Every row gives one point. Before rounding, the points of a table are all equally far from one centre. They may lie mostly on one side of it. Write the centre, to within rounding.

Points (10 x 3)
[[ 3.13 -0.84  0.10]
 [ 2.47 -0.57 -0.97]
 [ 2.08  1.45  1.31]
 [ 1.72 -1.36 -0.89]
 [ 2.91 -1.33  0.60]
 [ 2.38 -0.89 -0.91]
 [ 2.84 -1.40  0.71]
 [ 1.49 -1.76 -0.47]
 [ 2.12 -1.04 -0.98]
 [ 2.89  0.18  1.70]]
Centre: [ 1.40 -0.16  0.55]

Points (15 x 11)
[[ 3.53 -0.35  0.10  1.76  0.57 -0.89  1.96 -0.53  3.08  0.79 -0.55]
 [ 3.00 -0.36 -0.50  1.46  2.56 -0.22  1.12 -2.24  2.68  0.44 -0.21]
 [ 1.75 -1.39  0.61  3.17  0.97 -0.37  1.98 -0.66  1.98  1.52  1.63]
 [ 1.99 -0.21 -0.14  0.60 -0.76  1.65  0.84 -0.77  2.44  0.39 -1.31]
 [ 3.03  0.36  0.61  1.57  2.82  0.82  2.45 -0.34  1.89  0.21 -0.50]
 [ 2.49  1.56 -0.40  0.13  2.03 -1.11  0.92 -2.13  2.47 -0.03  1.27]
 [ 1.57  0.68 -0.51  1.18  3.37 -2.43  2.34 -1.18  2.50  0.06  1.24]
 [ 3.65  0.98  0.26  0.46  1.73 -1.61  1.64 -1.30  2.44  0.94  0.07]
 [ 4.03  0.69 -0.50  1.21  1.21 -1.58  1.39 -1.16  1.35  0.14  0.13]
 [ 2.86  1.14  1.26  1.51  2.48 -1.21  0.86 -0.24  2.47 -0.08  1.99]
 [ 3.28  2.21 -1.13  0.99  1.85 -0.38  0.03 -1.52  1.67 -0.12 -0.51]
 [ 3.13 -0.12 -0.73  1.53  2.31 -1.07  2.11 -1.27  1.80 -0.70 -1.94]
 [ 2.99  1.56  1.27  0.73  2.75 -2.22  0.49 -1.04  2.05 -1.08  0.45]
 [ 2.55  0.17 -0.07  1.27  2.03  1.29  1.45 -0.58  3.02  0.89  0.78]
 [ 2.30  2.03  0.53  1.11  3.14 -1.94  0.67 -1.75  2.19  0.24  1.38]]
Centre: [ 0.11  0.45  0.44  1.44  1.27 -1.07  0.48 -0.26  1.22  0.42 -0.61]

Points (26 x 20)
[[-0.63 -2.47 -1.81  1.09 -0.18 -1.12  1.04  1.12  0.48  0.74  0.45 -1.78
   0.80  3.23  0.03  0.84  0.72  0.90 -0.85  2.10]
 [ 1.13 -0.54 -3.73  0.69 -3.26 -1.88  0.71 -1.75 -0.30 -1.30 -2.31 -0.53
   0.11  1.76 -0.27  0.10  1.25 -0.34  1.14  3.07]
 [ 1.29 -2.30 -2.72  1.58 -1.13 -0.07  0.22 -1.44  0.23 -0.22  0.09  0.45
   0.69  3.21  0.01  0.07  0.59  0.83  0.87  5.18]
 [ 0.76 -3.01 -2.66  0.38 -0.85 -0.69  1.51 -0.95  0.59 -0.19  0.02 -1.46
   0.02  2.75  1.49  2.54  1.01  3.72  2.32  4.12]
 [ 0.14 -1.05 -0.94 -1.19 -3.09 -0.61 -2.18  0.42 -0.84 -0.07 -0.13 -1.81
   1.55  2.15  2.27  0.09  2.04  0.48  0.49  1.82]
 [ 2.05 -1.76 -2.23 -0.36 -1.83  0.03 -0.98  0.24  0.19  0.73 -1.00 -0.11
   1.23  4.01  0.95  1.98  2.03  1.05 -0.40  2.54]
 [ 2.27 -1.97 -1.55  2.18 -0.71 -0.58  0.02  0.65  1.29 -0.50 -1.48 -2.08
   2.24  2.41  0.06  1.08 -0.09  2.85 -0.10  2.77]
 [-0.35 -1.39 -2.59 -1.04 -3.29 -2.35 -1.98  1.63  2.50 -1.16 -0.76  0.26
  -0.67 -0.31  0.26  0.33  0.55  2.40  0.64  3.50]
 [ 1.94 -1.08 -3.19 -0.16 -1.81 -0.99 -0.23 -0.78  1.29 -1.91 -2.16 -1.69
   2.06  2.38  2.53  0.28  0.29  0.39  2.37  1.66]
 [ 1.72 -0.24 -4.15  1.56 -1.41  0.51  0.25  2.02 -0.04  0.29  0.22 -0.72
   1.77  2.80  2.48  1.01  2.61  1.47  2.09  3.46]
 [ 0.99 -0.82 -3.43  0.01 -2.66  1.46  0.81 -0.73 -0.96 -1.09  0.59 -2.67
   1.62  1.16  1.00 -1.00  0.93  2.72  0.08  1.95]
 [ 1.15 -1.14 -3.89  1.72 -1.92  0.93  0.17 -1.76  1.05 -1.64 -2.22 -0.49
   0.35  3.08  1.90 -0.55  1.36  2.96  1.29  2.29]
 [ 1.84 -0.59 -1.81 -0.21 -0.56  1.16 -1.06 -0.22  1.10 -0.51 -0.35 -0.34
   0.85  2.67 -0.78  0.13  3.26  0.88  1.10  0.65]
 [ 0.72 -0.51 -2.24  0.95  0.91 -1.06 -1.09  2.28  0.92 -1.19 -1.18 -1.52
   1.14  3.12  1.42 -1.78  2.89  3.23  0.64  1.07]
 [ 0.83 -0.77 -2.06  0.58 -1.14  1.75  0.26  0.39  1.29 -0.35 -0.15 -1.16
  -0.49  3.54 -0.17 -0.19 -0.38  0.00  0.04  1.22]
 [ 1.06 -1.16 -1.06  0.05 -1.11 -0.84 -0.61 -0.80  1.30 -1.31 -2.07 -0.59
   1.20  2.87  2.46 -0.52  3.48  1.09  1.44  0.53]
 [ 2.39 -2.29 -1.88  1.53 -0.67 -0.18  2.92  0.98 -0.33  0.17 -1.66 -1.50
   0.52  2.87  0.36 -1.19  2.21  1.78 -0.55  1.82]
 [ 0.40 -1.80 -0.56  2.52 -0.92  0.64  0.26  1.31  0.45  0.67 -2.38 -2.60
   0.17  2.35  1.87  1.11  2.71  3.09  2.10  2.99]
 [-0.32 -1.23 -4.32 -0.16 -1.74  0.34  0.78  1.29  1.09 -1.11 -1.42  0.19
   0.56  2.84 -0.27 -0.70  3.17  2.53 -0.76  1.96]
 [ 0.45 -1.10 -2.27  0.09 -2.55 -1.76  1.58  0.74 -0.75  1.83 -1.30 -2.70
   0.72  2.82  0.96  1.54  2.28  2.91  1.11  3.51]
 [-0.45  0.11 -1.44  0.59 -1.12 -0.83  1.29 -1.26  1.81  0.58 -2.40  0.32
   0.85  1.70  2.35  0.92  3.34  3.31 -0.61  2.64]
 [-0.04 -0.58 -2.78  0.85 -1.44 -0.68  0.18 -1.64  1.85 -0.77  0.09  1.18
   1.51 -0.20  2.16 -0.25  1.48  0.02 -0.82  2.08]
 [-0.32 -1.12 -1.48  1.57 -1.97  1.46 -0.50 -0.54  0.24  2.33 -0.55 -0.31
   0.25  2.49  0.59  0.42  2.47  0.41  1.52  3.02]
 [ 0.49 -0.70 -1.12  1.41 -1.38 -2.15 -0.29 -1.91  1.53  0.87 -0.61 -1.05
   0.47  2.48  1.04  0.09  1.45  0.96  3.14  1.57]
 [ 0.58 -3.79 -2.60  0.96 -0.08  0.82  0.00 -0.42  1.35  0.60 -0.01 -0.49
  -1.15  1.82 -0.41 -1.42  0.68  2.00  0.14  1.01]
 [ 2.81  0.27 -3.12  1.23 -2.33 -0.38 -0.62 -0.51  0.70  1.38 -1.47 -1.79
  -0.83  1.44  0.39 -1.09  2.65  2.63  1.40  2.03]]
Centre: [ 0.55 -0.63 -1.79 -0.20 -0.31 -0.54  0.35  0.99 -1.06 -0.50 -1.45  0.49
 -0.15  0.45  1.20  0.17  0.39  2.25  1.50  2.44]

Points (31 x 24)
[[-2.25 -1.91 -0.89  0.20  1.24  1.22  0.60 -1.32 -1.10  0.22 -4.92 -1.60
   0.46 -0.65 -1.39 -0.99  1.16  1.05  1.70  2.23 -1.64  0.70 -1.60  0.32]
 [-2.02 -2.35 -2.04  2.11  0.42  0.68  1.05 -0.24  0.13  0.34 -3.97 -0.41
   1.20 -2.20 -1.28 -1.09  1.55  1.31  2.59  2.28 -1.03  1.64 -2.08 -0.38]
 [-2.94 -1.72 -0.72  0.41 -0.02  1.47  1.13 -1.14 -0.44  0.04 -2.41 -0.26
   1.13 -4.38 -0.89 -1.50  1.44  1.69  2.18  1.26 -1.10  0.95 -1.54 -0.62]
 [-2.08 -1.32 -0.25  0.86  0.64  1.00  0.58 -0.83  0.00 -0.73 -5.05 -0.52
   1.80 -3.03 -0.12 -0.88  2.27  1.13  1.48  2.67  0.31  2.34 -0.41 -2.80]
 [-2.44 -2.04 -1.15  0.54  0.35  1.00  1.29  0.50  0.64  0.36 -4.37 -0.33
   2.66 -1.69 -2.16 -2.22  1.16  0.12  2.74  2.64 -0.84  1.44  0.23 -0.81]
 [-2.06 -1.44 -0.03  0.91  0.66  1.65  0.92 -0.83 -0.85 -1.11 -2.05 -1.09
   2.70 -1.67 -1.44 -1.92  1.16  2.54  2.23  2.87  0.37  0.49 -1.07 -1.13]
 [-2.33 -0.88 -0.81  2.12  1.13  0.19  0.77  0.16  0.37  0.84 -3.66 -1.39
   0.76 -2.25 -1.56 -0.87  0.23  2.00  2.89  2.86 -0.24  1.44 -0.46 -1.18]
 [-2.24 -1.63  0.02  0.74  0.03  1.34  1.12 -1.14 -0.73  0.05 -5.05 -0.78
   2.55 -1.42 -0.66 -1.56  1.73  1.14  3.17  1.23 -0.46  1.57 -1.38 -0.41]
 [-3.03 -0.72 -0.57  1.66  0.50  1.80  0.63 -1.59 -0.54  0.61 -3.95 -1.31
   0.43 -2.56 -0.84 -1.20  2.22  0.71  2.59  0.69 -0.83  1.22 -1.37 -0.67]
 [-1.64 -1.01 -0.80  0.97  1.09  1.79  1.37 -0.65  1.17  0.45 -5.86 -0.50
   1.80 -3.22 -1.47 -1.05  2.02  0.69  3.04  1.31 -0.95  1.17 -1.36 -1.62]
 [-2.18 -2.09  0.19  1.08  2.35  0.54  1.68 -0.62  1.06 -0.79 -2.19 -1.98
  -0.04 -1.18  1.15 -1.48  0.04  1.11  0.22  1.47 -1.08  0.92 -0.77 -0.07]
 [-2.66 -0.26 -0.69  0.01  0.60  1.33  1.37 -1.08 -0.74 -0.27 -4.28  0.00
   1.24 -2.12  0.02 -2.97  0.10  0.92  2.31  2.82 -0.66  1.14 -0.44 -1.17]
 [-2.13 -1.16 -1.13  1.16  0.08 -0.35  0.22  0.01 -0.67 -0.17 -3.35  0.17
   1.40 -1.84 -0.60 -1.49  1.95  1.70  1.78  2.42 -1.52  2.55 -0.58 -1.73]
 [-1.33 -1.25 -0.17  0.13  0.38  1.71  0.77  0.69  0.49 -0.50 -3.09  0.25
   2.81 -2.15 -0.10 -1.37  0.90  0.83  3.47  2.40  0.49  1.84 -1.48 -0.64]
 [-2.51 -1.29 -1.49  0.18  0.49  1.25  0.22 -0.13  0.72  1.17 -4.33 -1.08
  -0.26 -1.65 -1.48 -2.65  1.22  0.78  3.45  0.89 -0.50  0.43 -0.98 -0.22]
 [-1.12 -0.56  0.40  0.26  1.46 -0.31  1.24 -1.68  0.83 -0.16 -3.12 -1.43
   1.19 -2.27 -0.96 -2.21 -0.71  2.02  2.08  1.84  0.13  1.16 -2.17 -0.42]
 [-2.47 -1.05 -0.37  1.21 -0.84 -1.00  1.38 -0.33  1.07 -0.15 -3.15 -0.74
   1.19 -2.57 -1.81 -1.36  2.14  1.64  3.19  2.90  0.61  0.88 -1.12 -0.40]
 [-1.71 -2.05 -0.43  2.02 -0.24  1.15 -0.11 -0.87 -0.13 -0.74 -4.07  0.07
   0.71 -2.99 -0.54 -1.42  1.87  0.62  1.75  3.41 -1.38  1.36 -0.65 -0.69]
 [-3.00 -1.20 -0.18  1.06 -0.28  1.16  0.74  0.19  0.52  0.68 -4.38  0.08
   2.52 -2.47 -0.82 -1.92  1.77  0.59  1.65  2.28 -1.36  1.78  0.72 -0.81]
 [-1.58 -1.87 -0.53  0.60  2.08  0.67  1.19 -0.77 -0.14 -0.85 -2.58 -2.14
   1.51 -3.28 -1.06 -1.56  1.50  0.72  1.36  2.19 -1.25  0.23 -1.43 -1.59]
 [-2.05  0.32 -1.44  1.06  0.57  0.46  2.05 -0.20 -0.09 -0.37 -3.26 -1.41
   2.40 -1.85 -1.50 -2.05  1.39  1.45  1.14  2.11 -0.72  0.84 -2.00  0.10]
 [-1.50 -1.88 -0.86  0.59 -0.20  1.46  1.49 -1.41 -0.71 -1.35 -3.99 -1.84
   2.13 -2.54  0.18 -1.93  1.93 -0.47  2.03  2.19 -0.79  1.10 -0.34 -0.70]
 [-3.42 -1.27 -1.60  2.05 -0.44  0.54  1.09 -0.44  1.10 -0.03 -2.36  0.41
   1.24 -2.01 -1.21 -1.37  1.78  0.89  3.39  2.38 -0.50  1.38 -1.33 -0.67]
 [-2.66 -0.17 -0.10  0.44 -1.01  0.25  2.01 -0.21 -0.52  0.89 -3.69 -2.18
   0.99 -1.97 -2.24 -1.05  0.81  1.36  2.54  2.29  1.18  0.72 -1.23 -1.80]
 [-1.41 -0.53  0.44  2.05 -0.14  0.06  0.67  0.25  0.37 -0.40 -3.63 -0.64
   2.31 -2.09 -0.67 -3.22  0.10 -0.50  1.68  2.34  0.03  0.64 -0.12 -1.34]
 [-1.68 -1.79  0.27  1.40 -0.11 -0.01  0.41  0.91  0.04 -0.36 -4.25 -0.87
   1.04 -2.87 -1.69 -1.81  1.58  0.98  3.49  1.02 -0.54  0.91 -0.18  0.13]
 [-0.93 -0.11  0.05  1.31  0.58  1.10  0.62 -1.61  0.36 -0.67 -4.28 -0.40
   1.35 -2.55  0.03 -1.88  1.38  1.01  1.72  1.79  0.01  1.93 -2.47  0.25]
 [-2.15 -1.34 -1.29  1.10 -0.25  0.20 -0.06  0.08  0.89  2.16 -3.09  0.85
   2.05 -1.86 -1.89 -1.27  2.17  0.71  2.92  1.91 -0.35  1.66 -1.39 -1.73]
 [-2.68 -1.88  0.04  0.90  1.74  0.37  1.13 -0.39  0.02 -1.44 -3.99 -0.27
   2.43 -1.25 -0.54 -2.53  1.20  0.73  2.01  2.74 -0.19  1.29 -0.70 -1.06]
 [-1.75 -1.76 -1.63  1.06  0.57  0.00  0.50  0.25  0.19 -1.53 -5.04 -0.31
   2.37 -1.15 -1.10 -2.14  0.97  0.80  2.52  1.31 -1.06  1.33 -1.74 -0.58]
 [-2.69 -2.62  0.23  0.33  0.56  1.07  1.72 -0.60  2.60 -1.29 -3.91 -2.28
   1.88 -1.31 -0.82 -1.39  1.53  1.43  1.19  1.74 -0.54  0.37 -1.74 -2.18]]
Centre: [-0.55 -1.35 -1.02  0.31  0.07  0.78  1.68 -1.25  0.85 -0.30 -3.23  1.08
  0.65 -1.00 -1.10  0.52  0.69  0.91  0.63  0.34  0.67 -0.75  0.66 -1.18]
